Rows are points. Examples show where two turns around zero, p and q, send a point. Write where each new point lands after one turn and then the other. Backwards means that the second turn is done in reverse. Each puzzle has new turns, and all numbers are rounded.

Turn p:
[-0.29,-0.25,-0.21] -> [-0.26,0.09,-0.34]
[0.04,-0.06,0.10] -> [-0.05,-0.09,0.07]
[-0.57,0.28,-0.23] -> [-0.12,0.65,-0.16]
[-0.05,0.11,0.15] -> [-0.03,0.08,0.17]
[0.75,0.04,0.65] -> [0.26,-0.66,0.70]
[0.13,-0.12,-0.45] -> [0.20,-0.08,-0.43]
Turn q:
[-0.38,-0.24,-0.22] -> [-0.12,-0.46,-0.17]
[0.11,0.15,-0.31] -> [0.35,-0.04,-0.09]
[-0.18,0.61,0.60] -> [-0.35,0.70,-0.39]
[0.10,-0.07,0.17] -> [-0.10,0.10,0.16]
[0.35,-0.46,-0.25] -> [0.23,-0.31,0.50]
Where do these land?
p, then q: [-0.05,0.74,0.04] -> [0.12,0.73,0.04]
q, then p: [-0.07,-0.20,-0.20] -> [-0.16,-0.23,-0.09]
q, then p: [-0.41,-0.14,0.09] -> [-0.28,0.15,-0.31]
q, then p backwards: [0.53,-0.39,0.07] -> [0.16,0.36,0.53]

Turn p:
[0.14,-0.12,-0.12,-0.66] -> [0.56,-0.20,-0.35,0.08]
[-0.12,-0.03,-0.25,0.35] -> [-0.32,0.31,-0.07,0.00]
[-0.18,0.05,-0.08,0.13] -> [-0.19,0.06,-0.07,-0.11]
[0.05,-0.28,0.98,-0.25] -> [0.06,-0.90,0.44,0.31]
[-0.14,-0.27,-0.12,-0.04] -> [-0.10,-0.03,-0.26,0.17]
[0.06,0.87,-0.15,0.20] -> [0.08,0.40,0.34,-0.74]
[0.18,-0.20,-0.26,0.27] -> [-0.10,0.36,-0.02,0.27]
Turn q:
[0.06,0.52,-0.34,-0.10] -> [0.02,-0.03,-0.51,-0.37]
[0.38,0.14,-0.53,0.05] -> [0.13,-0.23,-0.60,0.12]
[-0.05,0.02,0.07,0.60] -> [-0.34,0.37,-0.11,0.32]
[-0.39,-0.36,0.27,-0.34] -> [-0.07,-0.21,0.63,-0.14]
[0.00,-0.32,0.53,-0.22] -> [0.26,0.09,0.60,0.06]
Where do these land?
q, then p: [-0.28,-0.40,-0.28,-0.47] -> [-0.11,-0.43,-0.15,0.57]
p, then q backwards: [0.38,0.13,0.25,0.04] -> [0.03,-0.27,0.34,-0.19]
p, then q backwards: [0.38,0.44,0.40,0.25] -> [-0.27,-0.26,0.55,-0.34]
p, then q: [-0.31,0.08,-0.23,-0.29] -> [0.06,-0.45,-0.18,-0.07]
q, then p backwards: [0.12,-0.27,-0.42,0.08] -> [-0.16,-0.42,0.18,-0.18]
q, then p backwards: [-0.52,-0.47,-0.04,-0.10] -> [-0.13,0.00,0.61,0.33]
p, then q: [0.23,0.50,0.33,0.48] -> [0.24,0.43,0.52,-0.36]

Turn p:
[0.14,0.41,0.15,0.30,-0.14,-0.16,0.01,0.06] -> [0.30,0.06,-0.18,0.10,-0.32,-0.05,0.15,0.29]
[0.09,0.28,0.25,-0.13,0.07,-0.33,-0.49,0.00] -> [-0.11,-0.18,-0.04,-0.18,-0.38,-0.47,-0.05,0.27]
[-0.71,0.16,0.25,0.40,0.15,-0.30,-0.20,0.10] -> [-0.04,0.00,0.12,0.30,0.15,-0.56,0.62,0.29]
[0.37,-0.02,0.11,-0.08,-0.05,-0.15,-0.01,-0.84] -> [0.38,0.15,0.60,-0.35,-0.34,-0.04,-0.34,-0.08]
[0.03,0.03,-0.39,-0.02,-0.14,0.24,-0.48,-0.48] -> [0.13,0.01,0.18,0.22,-0.19,-0.35,-0.44,-0.49]
[0.22,-0.21,0.22,0.07,-0.20,-0.04,-0.35,0.20] -> [-0.35,-0.14,0.06,0.18,-0.35,0.08,-0.10,0.18]
[-0.67,-0.15,-0.21,-0.32,-0.12,-0.07,0.91,0.21] -> [-0.04,0.28,-0.18,-0.33,0.61,0.37,0.76,-0.44]
[0.34,-0.25,0.14,-0.15,0.28,1.10,0.24,0.43] -> [-0.39,0.37,-0.39,0.23,0.58,0.57,-0.75,0.20]
[0.20,-0.24,-0.50,-0.06,0.15,-0.29,0.37,0.31] -> [0.13,-0.55,-0.16,-0.17,0.23,0.45,0.14,-0.20]
Turn q:
[-0.05,0.16,0.82,0.03,-0.05,-0.07,0.08,0.04] -> [0.14,-0.36,0.66,0.08,0.14,0.30,0.16,-0.03]
[0.20,-0.79,-0.58,0.32,0.19,-0.29,-0.06,-0.36] -> [-0.53,-0.25,-0.56,0.09,-0.57,-0.52,-0.22,-0.21]
[0.20,-0.10,0.00,-0.06,0.45,0.09,-0.08,0.14] -> [0.04,-0.22,-0.14,0.13,0.30,-0.32,-0.05,0.09]
[-0.41,0.60,-0.14,0.49,0.03,-0.26,-0.23,-0.60] -> [-0.65,0.52,0.34,0.38,-0.11,0.34,-0.41,0.19]
[0.34,-0.34,-0.03,-0.08,-0.18,0.30,0.25,-0.22] -> [0.29,-0.04,-0.07,-0.05,-0.22,-0.27,-0.05,-0.50]
[-0.16,0.75,-0.17,-0.52,-0.11,-0.43,-0.04,-0.31] -> [-0.39,0.62,0.39,-0.57,0.33,0.14,-0.15,0.16]
[-0.54,0.19,0.21,-0.54,0.05,0.02,0.14,0.37] -> [0.03,0.03,-0.03,-0.28,0.58,0.44,0.46,0.02]
[0.31,-0.75,-0.27,0.10,-0.01,-0.52,0.09,0.35] -> [-0.18,-0.51,-0.40,-0.27,-0.52,-0.47,0.32,0.16]
[-0.16,0.83,0.17,0.08,-0.05,0.63,0.32,0.31] -> [0.59,0.62,0.31,0.41,0.43,0.27,0.27,0.12]
[-0.09,-0.26,0.08,0.04,-0.08,0.18,-0.14,0.20] -> [0.19,-0.24,-0.22,0.06,-0.05,0.18,0.03,0.00]
[0.37,-0.31,-0.07,0.13,-0.24,0.35,-0.34,0.08] -> [0.47,-0.20,-0.27,0.03,-0.30,-0.08,-0.36,0.00]
Where do these land?
q, then p: [0.29,0.43,0.05,-0.04,0.23,0.11,0.06,-0.47] -> [0.07,-0.03,0.15,-0.08,-0.19,-0.52,0.03,0.47]
q, then p backwards: [0.51,0.25,-0.14,-0.34,-0.13,-0.34,-0.20,0.14] -> [0.13,0.26,0.39,-0.30,0.41,-0.21,-0.04,-0.32]
p, then q: [0.39,-0.20,-0.43,0.25,0.09,1.02,-0.15,-0.09] -> [-0.05,-0.10,-0.15,0.65,-0.06,0.10,-0.94,0.40]
q, then p: [-0.43,0.29,0.18,-0.39,0.09,0.13,-0.12,-0.16] -> [0.01,0.19,-0.03,-0.03,0.46,-0.31,-0.39,0.16]
q, then p backwards: [0.23,0.03,0.30,0.01,-0.11,-0.03,-0.31,-0.15] -> [0.36,-0.17,-0.06,0.02,0.19,-0.05,-0.13,-0.25]
q, then p: [0.22,-0.50,-0.01,-0.33,0.21,-0.30,0.36,0.12] -> [0.00,-0.17,0.36,-0.51,0.15,0.20,0.33,-0.30]
q, then p: [-0.98,0.05,0.16,0.40,-0.44,0.23,0.53,0.32] -> [0.58,0.85,-0.26,0.41,0.35,0.58,-0.13,-0.07]
p, then q: [-0.05,0.05,0.16,0.29,0.41,-0.20,0.29,0.48] -> [0.17,-0.11,-0.39,0.19,0.15,-0.36,0.49,0.10]
p, then q: [-0.18,-0.39,-0.27,0.15,-0.35,-0.62,-0.45,-0.19] -> [-0.15,-0.36,0.34,-0.04,-0.54,0.25,0.22,-0.59]
